Each point is reached from the start by the listed moves, each made 0, 1 or 2 times, or once backwards (-1), plus a little noise. Is the number of moves made odd or even? Then give how often each move was made.
In the rows, 128 means zero.

Moves:
(1): [143 119 122 149 140 130]
(2): [112 151 125 126 115 152]
(3): [137 125 147 152 108 101]
Start: [140 120 119 131 134 127]
Points:
[154 127 103 174 144 156] => odd (2, 1, 0)
[172  86 114 157 157 103] => even (1, -1, 0)
[174  91 160 179 108  49] => odd (0, -1, 2)
[ 99 173 139 131  76 143] => even (-1, 2, 1)
[179  80  91 149 191 133] => even (2, -1, -1)

Moves:
(1): [155 147 136 126 141 124 119 121 127 142 124 135]
(2): [112 148 132 139 149 119 122 137 133 130 140 116]
(3): [123 115 137 116 133 123 119 134 121 133 117 108]
(4): [131 123 139 145 130 130 130 150 113 123 134 127]
(5): [127 119 115 130 137 134 114 120 125 134 132 139]
(6): [127 114 131 125 127 159 154 118 126 148 132 124]
(7): [133 132 123 132 143 118 141 124 111 111 135 129]
(8): [127 126 112 131 121 149 136 137 127 141 108 132]
(9): [140 111 127 118 137 123 136 130 154 135 124 135]
Start: [109 121 132 129 132 144 122 119 148 138 118 128]
Points:
[150 145 165 117 217 129 130 109 101 164 123  85] => even (2, 1, 2, 0, 0, 1, 2, 0, 0)
[ 99   7 163 119 132 210 207 181 156 188  89  74] => odd (-1, 0, 2, 2, -1, 2, 0, 1, 2)
[102  99 132 116 217  67  59 125 145 119 135 108] => odd (0, 1, 2, 0, 2, -1, 1, -1, 1)

Moves:
(1): [140 123 122 111 132 134 139 117 140 143 136 145 117 133 139 133 134 129
 133 119 116 123 110]
(2): [126 151 133 117 134 130 130 124 136 129 136 113 136 152 140 131 123 133
 132 122 132 117 111]
(3): [140 142 135 128 124 127 128 120 123 130 120 133 142 135 121 125 115 124
 128 140 136 122 136]
(4): [124 125 131 141 119 134 135 113 137 128 131 122 129 120 131 127 123 116
 130 134 128 130 140]
(5): [131 121 139 143 137 124 121 130 132 129 108 129 127 121 146 138 120 145
 122 116 132 120 133]
(6): [128 122 141 146 127 153 117 130 125 130 135 120 133 141 131 134 133 139
 139 137 134 141 108]
(7): [122 109 137 128 123 129 137 130 128 119 119 137 124 113 127 134 130 144
 125 139 129 111 114]
(8): [127 118 135 124 132 121 132 140 101 133 129 124 133 126 134 106 140 121
 149 114 130 123 120]
(9): [151 131 128 140 116 113 128 150 146 126 122 130 122 151 125 112 136 126
 125 134 115 114 108]
(10): [129 119 130 112 107 132 130 115 138 142 123 119 129 135 132 127 141 139
 140 126 130 129 127]
(11): [126 128 130 118 135 117 129 131 134 139 141 126 128 138 122 145 121 125
 125 129 120 132 113]
(12): [121 135 133 136 125 123 120 124 121 133 139 137 139 124 135 128 138 133
 131 127 137 126 129]
(13): [122 114 117 125 137 139 142 121 125 137 126 125 141 132 120 129 123 136
 122 114 114 119 121]
(14): [133 124 130 131 141 127 126 131 126 133 132 125 123 151 127 121 122 133
 142 110 143 123 128]
(15): [130 117 128 126 117 127 126 135 137 121 128 146 146 119 138 143 127 113
 114 130 141 112 128]
(16): [131 140 130 132 130 134 143 133 138 124 111 132 132 115 111 141 121 125
 127 116 135 122 131]
(17): [134 125 135 128 129 125 122 125 123 131 145 129 123 128 126 130 143 119
 113 132 130 120 131]
(18): [132 127 131 119 108 135 108 131 127 128 145 116 130 101 128 133 114 143
 135 134 122 128 123]
(19): [138 117 134 123 144 122 132 123 142 128 124 131 141 128 128 122 139 126
 135 121 131 124 131]
(20): [131 134 107 135 134 127 118 111 125 123 131 119 128 129 123 143 130 112
 129 133 132 121 116]
Start: [152 134 129 124 125 149 152 107 126 142 145 130 139 122 148 122 134 122
 125 136 118 104 141]
Points:
[128  30 176 149 228 133 197 144 117 140  84 191 127  77 145 175 133 188
  82  60 132  58 142] => odd (0, -1, -1, -1, 2, 0, 2, 0, -1, -1, 1, 0, 1, 1, 0, 1, 1, -1, 1, -1)
[209 211 119 179 113 171  84 103  92 165 232 104 150 214 134 120  92  70
 218 167 161 118  49] => odd (1, 0, 2, 1, -1, 2, -1, 1, 1, -1, 1, 1, -1, 2, 0, 0, -1, 1, -1, 2)
[224  89 185 202 113  63 157 103 162 152 120 187 182 124 161 152 175  51
  68 184 122   7 120] => odd (0, -1, 2, 2, 2, 0, 1, 1, 2, 0, 2, 1, 0, -1, 1, 0, 2, -1, 1, 1)
[178 165 164 141 158 179 158  88 158 101 101  82 201 152 130 128 130 130
 150 147 168  53 108] => even (-1, 2, 1, 0, 0, 1, 1, 0, 0, 0, -1, -1, 0, 0, 0, 1, 0, 0, 2, 1)
[146 118 181 186  97 199  50 147 103  65 112  77 139  52 201 162  84 225
 137 213 136  91  65] => odd (-1, 1, 0, -1, 2, 2, 2, 0, 0, -1, -1, -1, -1, -1, 0, -1, -1, 2, 0, 1)
[208 166 168 205 150 172  83 105 190 148 222 111 188 173 156 205 126 101
  98 135 158  72  85] => odd (0, 1, 0, 1, 1, 2, -1, -1, 1, -1, 1, 1, 0, 1, 1, 1, 2, 1, 1, 1)
[182 160  88 159 100 144 184  33 173 174 200 107 154 248 101 153 159  70
  84 175 104  12  62] => odd (0, 1, 1, 2, -1, 0, 1, -1, 2, 1, 1, 1, 2, 1, 0, 0, 2, -1, -1, 2)

Moves:
(1): [134 135 133 132 126 135 133 118 125 137 125 134 120 134 127 130 132 132
 126 125 126 122 127 121 124 126]
(2): [125 126 128 118 141 125 121 126 122 134 123 133 132 126 135 137 132 131
 128 137 135 133 125 111 118 117]
(3): [123 128 138 123 126 130 131 122 123 126 134 128 123 129 146 130 119 130
 129 123 125 122 127 131 129 127]
(4): [135 122 127 132 117 137 127 131 126 122 122 130 132 128 130 134 132 127
 138 111 134 135 128 128 118 132]
(5): [130 124 135 134 131 136 135 125 124 133 120 121 134 128 123 131 122 136
 120 122 130 138 126 134 132 122]
(6): [139 128 120 122 133 128 122 120 126 120 120 126 126 132 124 119 126 124
 136 140 122 128 124 129 118 121]
(7): [122 122 129 135 124 130 134 123 130 115 122 123 122 127 123 127 129 126
 127 136 136 125 133 126 122 134]
(8): [127 139 119 114 117 137 125 132 117 110 123 121 124 138 126 122 134 133
 128 134 123 121 130 126 125 129]
(9): [131 139 130 131 136 138 133 135 131 123 128 127 115 137 123 127 126 134
 134 123 132 127 126 128 130 130]
(10): [118 137 132 114 121 131 129 131 124 131 118 132 135 129 118 122 113 121
 136 110 126 118 114 123 116 130]
(11): [124 127 115 130 130 127 141 124 140 139 133 123 128 135 136 132 138 121
 132 130 120 134 127 116 115 129]
(12): [128 126 127 127 134 137 124 126 119 133 137 130 122 134 123 122 130 125
 121 131 118 127 133 132 125 134]
(13): [122 125 134 127 125 133 131 131 122 133 121 121 128 119 131 120 137 139
 148 131 132 116 126 129 131 138]
(14): [112 131 112 128 127 141 122 114 138 129 129 130 125 128 125 142 144 122
 120 121 126 129 128 134 128 123]
(15): [140 116 120 112 138 130 130 129 125 124 115 134 115 140 132 126 140 121
 130 124 126 119 124 127 135 127]
(16): [128 122 122 139 124 128 130 126 114 124 135 127 123 131 122 139 126 121
 128 139 131 126 117 135 126 120]
(17): [125 122 128 109 125 124 119 118 137 128 129 131 123 131 116 128 131 122
 119 134 115 144 116 132 126 130]
(18): [126 119 127 132 135 123 130 133 128 138 144 118 123 120 120 128 127 140
 115 117 131 117 138 129 123 132]
(19): [133 138 136 131 135 118 130 128 118 121 120 119 137 139 127 125 135 132
 145 121 134 126 120 125 114 133]
(20): [126 129 136 118 114 126 111 133 145 132 127 120 128 146 142 113 133 137
 127 132 140 128 118 133 118 127]
(21): [125 136 137 111 124 127 120 133 137 131 138 137 142 126 127 133 129 117
 136 134 128 131 144 126 129 114]
(22): [129 133 131 131 125 119 126 129 127 138 121 129 129 136 127 129 121 130
 136 126 135 135 142 128 126 128]
(23): [128 126 139 128 128 125 122 137 126 134 123 126 129 119 129 132 124 124
 132 125 123 128 126 129 131 121]
(24): [126 126 129 130 134 129 137 135 122 125 129 132 123 122 123 124 132 126
 128 120 129 133 125 134 121 127]
Start: [130 128 130 127 140 122 148 133 124 111 110 118 125 126 119 113 118 127
 128 125 125 129 145 109 128 125]
Points:
[144 175 194  92 172 145 143 191  69 115 112 154 146 164 113 100 120 108
 227  62 174 102 103  69   7 110] => even (1, 2, 0, 2, -1, 0, 0, -1, 2, 2, 0, 2, 0, -1, 0, 1, -1, 0, 2, 1, 2, -1, 0, 2)
[169 127  69 127 181 231 194 118  54  27  50 105 100 166  49  99 216 110
 185  66 121 108 145 145  83 142] => odd (0, -1, -1, 2, 2, 2, 1, 1, 1, 0, 0, 2, 1, 2, 2, 0, -1, 0, 2, -1, 1, -1, -1, 2)
[130 155 168 153 134 160 113 176 177 141  83 135 121 108 153 105 151 178
 160  97 190 161 140 125 129  97] => odd (1, 1, -1, 1, 0, 0, -1, -1, 2, -1, -1, -1, 1, 1, -1, -1, -1, -1, -1, 2, 0, 0, 1, 2)
[199 133  75 118 161 201 144  99  81  82  69 122 115 147  99 148 169 171
  83  88 122 122 177  86 135  96] => even (2, 1, -1, 2, 2, 1, -1, 2, 0, -1, -1, 0, -1, 1, 1, -1, -1, 1, 0, -1, 0, -1, -1, -1)
[ 41 151  58  84 132 137 172 129  97 105 149 104 105 149  80 158 133  63
 147 129 116  55 206  89  73 105] => even (-1, 0, 1, -1, -1, 0, 2, 2, 0, 2, 2, 1, 0, 2, 1, 2, -1, 2, 0, -1, 2, 2, 0, 0)
[110 117 135  83 101 202 136  82  85 106  24  97  65 168 120 111 103 142
 135  99 145  34 124 128 110  87] => odd (2, 0, 2, 0, 2, 2, 2, 1, 0, 2, -1, 0, 1, 2, 2, 1, -1, 1, -1, 1, 0, 1, 1, -1)
